Each row of a before or after table is a point. The points were changed in one or more steps. Then noise was added and the rows were shuffled. The steps act on columns, c1 being the first. What was done? A step turns or swaps two columns, mirrors them in a line or flattens them onto one, adds a multiple of one to another, or multiplies or shifts one. Angles are multiples of 10 degrees, from the lower column toward the higher: turns from -170 to 170, lines from 10 to 170 but not 90. Use the fewest steps. Two steps may share a column if one is a turn and the other turns, adds or multiplies; they go together, in the order done. Otherwise the lowest column goes first.

Before (8 x 2):
[[ -9 -41]
 [  4  -9]
 [-33  -5]
 [-83  26]
 [-23 -11]
 [-36 -28]
 [-61  14]
 [ 40   0]]
After (8 x 2):
[[-26  10]
 [ -3 -11]
 [-47  74]
 [-34  50]
 [ 29 -27]
 [-35 -26]
 [-28  17]
 [-46   1]]
Steps: turn c1 and c2 by -40 degrees

Before (13 x 4):
[[ 10   5   5  -8]
 [  0  37 -15  -6]
 [ 15  12 -18  15]
 [-12  37 -48 -13]
 [  5 -15   6  -2]
 [  0 -18  -8  -4]
 [  6  -7   2  44]
 [ -2   0   0  26]
 [ -4 -14  -5  31]
 [-94 -15  -5  -9]
 [ 10 -15   1  -6]
 [-11 -10  -5  -9]
 [ 12  27  -8  -2]]
After (13 x 4):
[[  3 -11  -3   8]
 [ -7  13 -10   2]
 [ -7  -4  39 -20]
 [ 37  -5 -13 -10]
 [-16  -6  -5   3]
 [-18   3  -8  -7]
 [  1   2  23 -14]
 [ 24 -14  -6  -6]
 [-16  -3   2   6]
 [  9 -17   5 -22]
 [  2  95  -9  -1]
 [-14   8  24 -21]
 [ 37   6 -34 -34]]
Steps: turn c1 and c2 by -100 degrees; mirror c3 and c4 in the line at 30 degrees

Before (9 x 6):
[[ 12  -9 -22   3 -25   0]
 [  4 -31   4 -45 -25  53]
 [-33  11  -2 -36  13 -55]
 [ 12 -27  -8  95  -4  53]
 [-13 -53 -25 -34 -13  49]
 [-25   9  -4  19  -3  21]
 [-14  11 -38 -32 -24  43]
 [ 17 -24 -14 -32  77 -41]
 [  3  14   6 -34  22 -18]]
After (9 x 6):
[[  0 -33  13 -55  -5 -37]
 [ 21  20  -6  55  -9  94]
 [-15  -1  21 -18   5 -35]
 [ 23  17 -23  51   5 -43]
 [  0 -24  -8  20  -4  18]
 [ 55   3 -17  49 -27 -35]
 [ 18  23  77 -44 -14 -30]
 [ -4 -18 -25  39 -37 -29]
 [  5  17 -25   0 -23   3]]
Steps: turn c1 and c2 by 110 degrees; swap c3 and c5; swap c4 and c6

Before (13 x 8):
[[ 32  13 -55  24  17 -22 -49  41]
 [-58 -28  20  58  24  -8  18  14]
 [-11  -6 -10  -9   8  15 -17  24]
 [-13  -1  80  -9  -7 -42  -7  15]
 [ 20   8 -38  47  42  42  26  30]
 [ 17 -26 -59 -32  32  17 -15  22]
 [ -8  17 -27 -48 -45 -60 -16 -36]
 [-38   0  13 -24  37  58   7 -39]
 [-46  -1  24  13 -43  33 -19  50]
 [-13  -2 -20  44 -44  33 -19 -46]
 [ -3  18 -11   4 -29 -76  59 -56]
 [-17 -58  22  45 -31 -47  42  24]
 [-61 -65 -18 -55 -11  -1 -21  34]]
After (13 x 8):
[[-44 -28  20  59  23  30  20  15]
 [ -3  13 -56  24  16  19 -48  41]
 [-26  -3 -19  46 -45  74 -19 -47]
 [-23  -5  -9  -8   8  54 -17  24]
 [-19  17 -27 -47 -45 -21 -16 -37]
 [ 38   7 -38  46  42  81  27  31]
 [-33  -1  14 -25  37  98   7 -39]
 [-18  -1  81  -9  -7  -3  -7  16]
 [ 38  17 -12   5 -29 -37  59 -55]
 [ 13 -59  22  45 -31  -5  42  24]
 [  5 -25 -61 -32  33  56 -15  23]
 [-75 -67 -20 -55 -10  39 -21  35]
 [-60  -1  24  13 -43  72 -20  50]]
Steps: add 0.7 times c7 to c1; shift c6 by 40

Before (14 x 9):
[[ 21 -52  -8  74  55 -47 -10  -7  21]
 [ 18  16 -16 -23  49 -33 -11 -18 -60]
 [ 47 -32  52  61 -21  55  10 -11  29]
 [ 18  41   0 -27 -11 -13 -10 -19  -8]
 [-23  20   0 -18  15  -3 -31  39  35]
 [-30  43   0 -14 -40  45  43  76 -49]
 [ 18  32 -31  -4  59 -17  32  41 -16]
 [ 42 -51   4  27  20  47 -33  -7 -56]
 [-38  29 -16   4 -31  48 -49 -13 -40]
 [-40 -45  55  64  38  19   7  12  35]
 [ 23   5  43  47  30 -42  14  55 -47]
 [ -7 -43  58   8 -29   4  29  36  34]
 [ 24 -46 -16  59  31  45 -26  17  23]
 [-29 -51 -25   0  19 -41  14  10 -10]]
After (14 x 9):
[[-31 -52 -24 -18 -38  22  49  -5  30]
 [ 26   4 -61 -62  37 -46 -12 -10 -35]
 [ 11  43  21 -28  21 -84  11   9 -56]
 [ 41  24 -36 -31  32  -6 -44 -21  27]
 [ 25   6  38 -72 -62  -2  32  -8 -16]
 [-36  62 -14  -8  -8 -18 -16   4 -18]
 [-16 -11  34  31 -16  -5 -46 -25 -59]
 [  0 -11  28 -82  18 -28  22 -23 -30]
 [ 48   5  -4  17 -49 -59 -35 -48 -28]
 [ 66 -25  16 -77  26 -25  -7  13  24]
 [-14  -6 -21  27  33  16  18 -47 -18]
 [ 10  -7  18  45  -4  15  12  11  18]
 [ -2  17  27  39 -58   4  17  17 -47]
 [-15 -51 -26   6 -50  30 -67 -58  46]]
Steps: mirror c1 and c3 in the line at 30 degrees; turn c4 and c6 by -60 degrees; turn c2 and c4 by 140 degrees; turn c5 and c9 by -90 degrees; turn c7 and c8 by 160 degrees

Before (10 x 11):
[[ -5 -35  73  23 -10  31   8  12  15  55  41]
 [ 38 -18  51   8 -36 -38  23   0 -30  64 -23]
 [-31  26   6  26  68   4  -8  20 -47  -8  41]
 [ 11  69  22  38  -6  18  -3  -2 -89  -5  37]
 [ -4 -43  77  21 -28  -6  50 -60  12  65  17]
 [-13  39  23 -51  31   2 -51   6 -39 -18   5]
 [  1  62   9 -37  25  -4   4  17 -64  25  48]
 [  3 -12  10 -39 -52   0  38   7 -35  26 -29]
 [-30  -4  20  -8 -29  -6 -13 -11 -26  72  -6]
 [ 39  72 -23  31  32  28  -6  -7 -45   9  36]]
After (10 x 11):
[[ -8  17 -63 -28 -11  26  52  35  22 -49  31]
 [ 30  20  -7 -46 -27  -3  15 -12 -27 -57   1]
 [-13  -7 -90 -38 -29  -8  45 -44  11 -57  42]
 [  6  22  -1  33  67  17 -16  37 -46 -23  24]
 [-35  49 -18  17  -8  32 -50  18 -85 -13  32]
 [ 23  34  -9 -37  28  10 -52  39 -61   8  31]
 [ 22 -25 -32 -42 -52   7   0  -9 -32   9 -28]
 [-50  29  20  -6  31  34 -68  12 -41  -6  32]
 [ 44  66  15 -10  33   9  -9  10 -38  34  -1]
 [-35   0 -55 -61 -40 -32  22 -11 -33 -27 -21]]
Steps: turn c1 and c4 by 140 degrees; turn c4 and c10 by 130 degrees; turn c3 and c7 by 140 degrees; turn c2 and c7 by -60 degrees; turn c6 and c9 by 10 degrees; turn c8 and c11 by -30 degrees

Before (10 x 12):
[[ -5 -49  18 -61  22  33 -22  -2 -26  27 -50 -31]
 [ 29 -47  52  17 -13  31  -7 -54  47  22 -26 -31]
 [-17  16  41  41 -20  -6 -30 -42  20  16 -26 -32]
 [-24 -35  63  16 -34  37   7 -26 -31  -8 -51  48]
 [-41 -15  41 -42 -26  -3  -2  -9 -38 -11  45  67]
 [ 47  12  17   6  21 -18  70  40 -44  29  31   4]
 [ 19 -23 -39 -18  26  51  44  31 -56 -64  17  49]
 [ 15   8  49  39  10 -23 -15  -5  13   9 -15  63]
 [ 37  51 -20  27  27  43  40   6  48  17 -15  16]
 [  0  27  -6   8 -60 -10 -13 -43  50 -30 -41  43]]
After (10 x 12):
[[ -6  -5 -26   5 -77 -38  44 -41  21  89  -6 -20]
 [ 28 -36  33 -15  27  11 -44  29 -58  42  47 -10]
 [-41  38 -24  37 -27 -30  12 -45  30  12  -6  19]
 [ 45  15 -17   5  26  32 -32  39 -80 -64 -18 -21]
 [ 29  27  43 -52  30 -54 -27  -2  18 -42  29   9]
 [ 28 -27 -48  31  40  -7  51   6 -31 -13  42 -23]
 [ 24  64  42  18 -16 -26  49 -52  19  21  33  14]
 [ -5  47 -19  43   7 -17  17  -9  14  30 -21 -58]
 [-18  40   6 -44 -35  45 -34 -15  -6  51  -1 -60]
 [-36  68  23  17 -46 -47 -26 -27  -9  62  38 -35]]
Steps: add -0.5 times c4 to c1; turn c2 and c3 by -100 degrees; multiply c5 by 1.3; swap c6 and c11; turn c7 and c9 by -80 degrees; turn c10 and c12 by -150 degrees; add -1 times c8 to c10
